Each point is reached from the start by the listed moves, each made once or not at all, plus a little noise. Say if it took an odd or an even number of moves. Then give how often each move was made.
In the rows, zero is written as 128.

Moves:
(1): [100 152  98  76]
(2): [108 123 107  99]
(3): [126 125 145 134]
Start: [128 127 121 127]
Points:
[ 81 147  72  47] -> even (1, 1, 0)
[ 79 143  87  51] -> odd (1, 1, 1)
[100 151  90  75] -> odd (1, 0, 0)

Moves:
(1): [ 83 109 173  90  91 167 156 121 111 121 134]
(2): [164 154 156 103 143 147 154 130 135 111 132]
(3): [140 144 122 129 105 104 172 132 117 120 116]
(4): [146 112 132 149 177 135 126 107 117 140 172]
(5): [103 126 117  99 157 127 112 118 118 152 112]
(6): [124 114 103 106 125 148 133 124 127 119 129]
(7): [132 114 130  87 146 140  90 168 137 168 135]
(8): [110 191  82 160 127  95 112 140  93 109 116]
Start: [116 145 138 116 127 130 138 155 113 128 157]
Points:
[ 46 156 135  59 190 155  98 169  50 175 182] -> odd (1, 0, 0, 1, 1, 0, 1, 1)
[145 221  91  63 130 123 157 211  85 118 145] -> odd (0, 1, 1, 0, 0, 1, 1, 1)
[ 84  98 162  74 133 196 165 126  85 121 213] -> odd (1, 0, 0, 1, 0, 1, 0, 0)
[ 82 111 172  28 163 165 154 161  74 190 183] -> odd (1, 0, 1, 1, 1, 0, 1, 0)
[ 91 186  84 140 204 102 106 136  56 144 173] -> odd (0, 0, 0, 1, 1, 0, 0, 1)
[169 128 147  48 205 192 128 172 115 152 212] -> even (0, 1, 0, 1, 0, 1, 1, 0)

Moves:
(1): [117 122 125 133 105  98 136 141 137 138 130 117 136 141 121]
(2): [126 140 103 127 126  92 165 121 137 123 149 113 111 106 120]
(3): [138 124 153 122 112 111 106 134 115 111 140 114 123 134 129]
(4): [132 143 117 134 123 122 130 129 135 147 122 117 136 127 125]
(5): [130 134 124 118 128 183 151 117 128 106 113 127  88 116 142]
(6): [148 128 147 122 145 151 118 142 133 125 117 145 116 161 129]
(7): [138 112 127 118 141 141 122 139 113 130 124 128 112 107 120]
(8): [116 142 131 116 134 120 144 125 147 158 123 139 133 125 134]
(9): [133 119 130 146 129 148 146 130 127 103 129 138 102  91 124]
(10): [128 139 123 140 156 141 158 103 147 175 106 153 123 155 133]
(11): [103 148 116 134 131 121 146 128 138 133 108 126 117 120 131]
(12): [139 125 134 127 141 150 113 119 138 140 121 139 128 146 111]
Start: [129 149 124 148 108 133 113 152 113 148 138 138 124 135 139]
Points:
[159 160 142 147 149 226 158 124 141 191  93 168  39 112 132] -> even (0, 0, 1, 1, 1, 0, 1, 1, 1, 1, 0, 1)
[172 160 130 149 133 118 136 154 145 210 122 143  83 188 105] -> even (1, 1, 1, 1, 0, 1, 1, 0, 0, 1, 0, 1)
[ 85 208  81 147 121 122 244 121 181 211  99 145  64 132 154] -> even (1, 1, 0, 0, 1, 0, 0, 1, 0, 1, 1, 0)
[135 159 110 139  82 126 190 161 127 140 145 104  45  58 131] -> even (1, 1, 1, 1, 1, 0, 1, 1, 1, 0, 0, 0)
[126 178 124 118  95 127 169 136 128 134 151 120  66 108 154] -> even (0, 1, 1, 0, 1, 0, 0, 1, 0, 0, 0, 0)
[117 173  79 164 151 193 238 123 131 150 100 156   7  65 141] -> even (0, 1, 0, 0, 1, 0, 1, 0, 1, 1, 1, 0)
[147 178 123 120 141 190 166 136 154 156 123 159  61 149 136] -> odd (0, 1, 0, 0, 1, 1, 0, 1, 0, 0, 0, 1)
